Rows are points. The ring and each string are closed loops that go straight from each point to the next, and from the last back to the first. Before rounding, they use only three directions, however many columns there are. How many times does the string pass through the ring? Passing back the other way cancels.
In the rows, 128 means zero.

Ring, 7 rows:
[[178 158 187]
 [148 182 147]
 [130 163  91]
 [128 106  76]
 [139  73 108]
 [171  76 163]
 [188 112 189]]
String:
[[159  99  78]
 [143  64  64]
 [111  49 111]
 [124  57 136]
 [150  44 144]
 [195  56 139]
 [188  98 136]
 [148 115 146]
 [148  86 167]
 [159  52 172]
 [179  51 138]
 [174  84 117]
 [142 111 136]
 [123  87 123]
 [112  78 102]
 [116  98 119]
 [152 112 105]]
Times through: 1
String (10 x 3):
[[101 106 108]
 [129 127 117]
 [158 140 108]
 [148 175  86]
 [146 193  68]
 [158 153  86]
 [149 131 107]
 [147 113  54]
 [135  79  32]
 [110  78  61]]
Times through: 1

Ring:
[[138 191 157 181 187 103 121 132]
 [134 199 146 159 203 134  95 122]
 [121 190 143 142 179 149  88 106]
 [102 162 139 127 125 156  95  89]
 [ 94 130 133 124  82 154 112  84]
 [ 95 102 127 130  57 143 133  90]
 [100  92 130 144  52 126 150 100]
 [109 105 141 163  64 103 161 111]
 [122 144 158 184 108  83 157 123]
 [133 173 161 187 153  87 140 129]]
String, 21 rows:
[[107 144 157 164  88 102 142 103]
 [102 156 176 175  72  81 150  97]
 [122 141 143 165 123 111 138 119]
 [136 131 123 162 154 126 134 134]
 [146 161 154 200 167  78 154 148]
 [136 193 182 208 155  58 151 134]
 [119 202 195 200 127  58 145 113]
 [112 177 173 175 114  90 134 105]
 [126 145 135 159 142 124 128 122]
 [142 134 125 171 165 119 138 142]
 [138 135 148 194 132  80 165 142]
 [120 127 167 200  74  56 184 126]
 [100 127 178 188  31  57 181 102]
 [ 96 124 168 172  36  79 167  96]
 [ 95 116 158 163  36  93 162  95]
 [102 126 150 156  68 109 145  99]
 [122 121 123 148 124 137 130 119]
 [120  82 105 142  98 144 144 122]
 [102  65 120 146  34 123 166 106]
 [ 93  78 143 158   7  97 177  97]
 [ 97 125 162 166  46  90 159  96]]
Times through: 3

Ring (6 x 12):
[[115 119 122  60 155 114  91 147 128  86 113 101]
 [118 134 124  72 152 140  66 139 132  90  80  77]
 [126 115 138 127 140 157  68 134 128 116  79  82]
 [133  90 150 170 124 138 108 137 116 138 126 122]
 [133  91 149 153 121 103 141 143 108 132 167 152]
 [122 102 132  93 142  98 123 149 118 104 150 133]]
String:
[[126 144 135  91 129 103 114 138 114 100 136 124]
 [120 156 126  58 140 105  98 139 121  84 118 107]
 [103 119 106  13 184 138  46 151 146  63  60  56]
 [102  94 106  29 192 157  32 154 152  71  44  44]
 [118 109 127  88 154 140  73 143 132  99  88  85]
 [129 130 140 120 127 124 102 135 117 113 120 114]
 [130 139 142 124 124 131  95 131 117 114 112 108]
 [125 113 137 118 138 135  89 138 123 113 106 102]
 [116  73 129 114 166 171  50 145 141 112  61  65]
 [125  76 140 151 149 174  61 139 133 128  70  76]
 [133  74 151 187 131 168  82 135 124 146  94  98]
 [143 130 159 183  98 122 129 126 102 143 148 142]
 [137 128 152 157 109 115 126 131 106 131 147 138]
 [124  86 138 127 143 130 100 145 123 119 120 113]
 [122  47 139 140 151 128 111 153 125 128 134 123]
 [128  49 146 156 135 101 146 154 113 136 176 158]
 [134  88 151 152 115  78 169 146 101 133 202 179]
 [136 130 150 139 106  81 157 137  99 124 186 167]
 [131 128 143 124 122 108 121 137 111 116 144 132]
 [119  95 129  90 152 116 102 149 125 102 125 113]
 [122 113 132  95 142 114 104 144 121 103 126 115]]
Times through: 1
String:
[[130 149 139 106 121 105 117 134 111 106 139 127]
 [118 152 123  51 145 108  92 141 123  81 113 102]
 [107 122 110  25 175 130  60 150 140  69  77  70]
 [108  97 115  50 176 139  60 152 141  82  76  71]
 [120 118 130  90 147 127  88 142 126 100 106  99]
 [128 142 137 103 127 115 104 135 116 105 124 115]
 [119 156 124  56 142 110  91 139 123  83 111 101]
 [102 106 104   7 187 122  63 157 144  62  82  72]
 [101  78 107  24 191 125  68 162 145  72  89  78]
 [120  99 131  98 149 125  94 146 126 105 114 106]
 [131 137 142 116 119  98 129 136 108 112 153 139]
 [133 137 145 117 111  74 156 139 100 114 187 165]
 [120  71 132  99 148  88 138 157 118 109 169 147]
 [119  58 132 106 154 102 126 158 123 113 154 136]
 [123  85 136 116 144 116 112 148 121 115 135 123]
 [120  74 132 110 153 123 102 151 126 112 125 114]
 [123  63 137 123 145 102 132 155 118 120 161 143]
 [133 100 147 139 118  82 158 145 103 127 190 168]
 [136 126 149 138 107  80 158 138  99 124 188 168]
 [132 132 145 128 117 104 127 135 108 118 150 138]
 [119  91 130  97 152 122  97 149 127 105 119 109]
 [110  73 119  65 173 123  86 158 136  91 108  96]
 [125 117 136 107 137 119 104 141 120 108 124 115]]
Times through: 2

Ring, 8 rows:
[[148 161 130 129 131  87  54 125 131 100 123 127 108 165]
 [116 173 102 120 119  85  73 101 134 124 118 120  99 147]
 [ 97 144 106 112 127 113 113  98 134 144 134 116 112 127]
 [100 101 107 111 135 148 131 112 127 135 153 113 124 124]
 [114  76 110 115 140 165 127 128 122 115 163 114 130 132]
 [145  63 140 124 153 168 111 152 119  95 168 121 140 148]
 [163  81 170 130 162 147  96 159 123  96 161 129 144 158]
 [163 133 159 132 147 105  65 143 129  98 137 131 124 166]]
String (18 x 14):
[[104  46 103 111 143 194 151 131 118 117 177 109 138 122]
 [102  61 104 111 141 181 147 125 120 123 171 110 134 122]
 [ 98  76 141 108 155 167 166 120 129 157 170 116 146 110]
 [112 106 151 113 153 139 139 121 133 151 156 122 139 123]
 [122 120 119 119 135 127 101 121 128 118 143 119 120 141]
 [ 97 149  66 114 109 112  89  94 129 119 127 111  95 138]
 [ 87 182  60 112 100  86  81  79 134 132 112 111  84 135]
 [ 97 187 109 113 121  77  95  85 141 155 115 120 102 130]
 [116 152 155 116 146  99 113 110 140 156 135 126 127 130]
 [109 169 154 114 143  87 113 100 143 167 128 127 123 127]
 [ 96 187 112 112 122  77  97  85 142 158 116 120 103 129]
 [115 135 159 115 151 113 126 114 138 158 143 126 134 126]
 [100 135 153 110 149 116 141 105 140 172 144 123 134 115]
 [ 87 122 136 105 145 132 154 100 137 174 150 118 133 108]
 [110 102 168 111 161 141 153 121 135 165 160 124 148 116]
 [120 104 124 117 141 140 114 124 127 123 151 119 127 136]
 [114  94  54 120 112 154  86 120 115  79 147 107 101 150]
 [107  60  64 115 123 184 118 126 113  89 165 105 117 137]]
Times through: 2
String, 23 rows:
[[159 152 185 130 156  88  76 137 137 124 133 136 131 158]
 [177 145 189 136 157  89  57 150 133 102 133 138 131 172]
 [179 127 145 138 141 107  40 154 123  67 135 130 117 183]
 [159 114 116 133 132 124  55 144 120  70 140 123 113 172]
 [139 113 135 124 143 128  92 134 127 107 146 123 125 150]
 [155  88 194 126 172 141 116 154 129 123 163 132 153 145]
 [180  48 235 131 195 167 128 182 126 114 183 138 177 150]
 [168  67 153 132 157 159  87 166 117  75 165 126 140 165]
 [161  83 109 133 135 150  64 154 114  57 153 120 118 172]
 [168  80 127 134 143 150  66 160 115  60 156 123 125 173]
 [184  69 205 135 178 150  95 177 123  91 169 135 158 165]
 [167  93 211 129 177 133 108 160 131 121 161 136 157 151]
 [147 112 173 125 159 125 104 140 131 124 151 130 140 146]
 [144 121 150 125 147 119  90 135 129 113 144 126 128 151]
 [156 136 199 127 165 101  95 140 137 134 142 136 142 150]
 [160 170 178 131 150  73  62 132 138 120 123 136 123 163]
 [150 197  85 134 104  59   7 114 129  73 100 123  78 184]
 [138 176  77 129 106  80  30 112 127  80 110 119  83 172]
 [136 209  76 130  99  53  14 101 132  86  95 121  74 176]
 [135 179 144 124 135  73  70 112 139 130 118 129 111 152]
 [134 136 169 121 154 107 106 125 136 141 141 129 134 139]
 [136 143 120 125 130 105  73 122 129 106 131 123 111 155]
 [139 137 142 124 141 108  84 127 131 116 136 126 121 151]]
Times through: 1
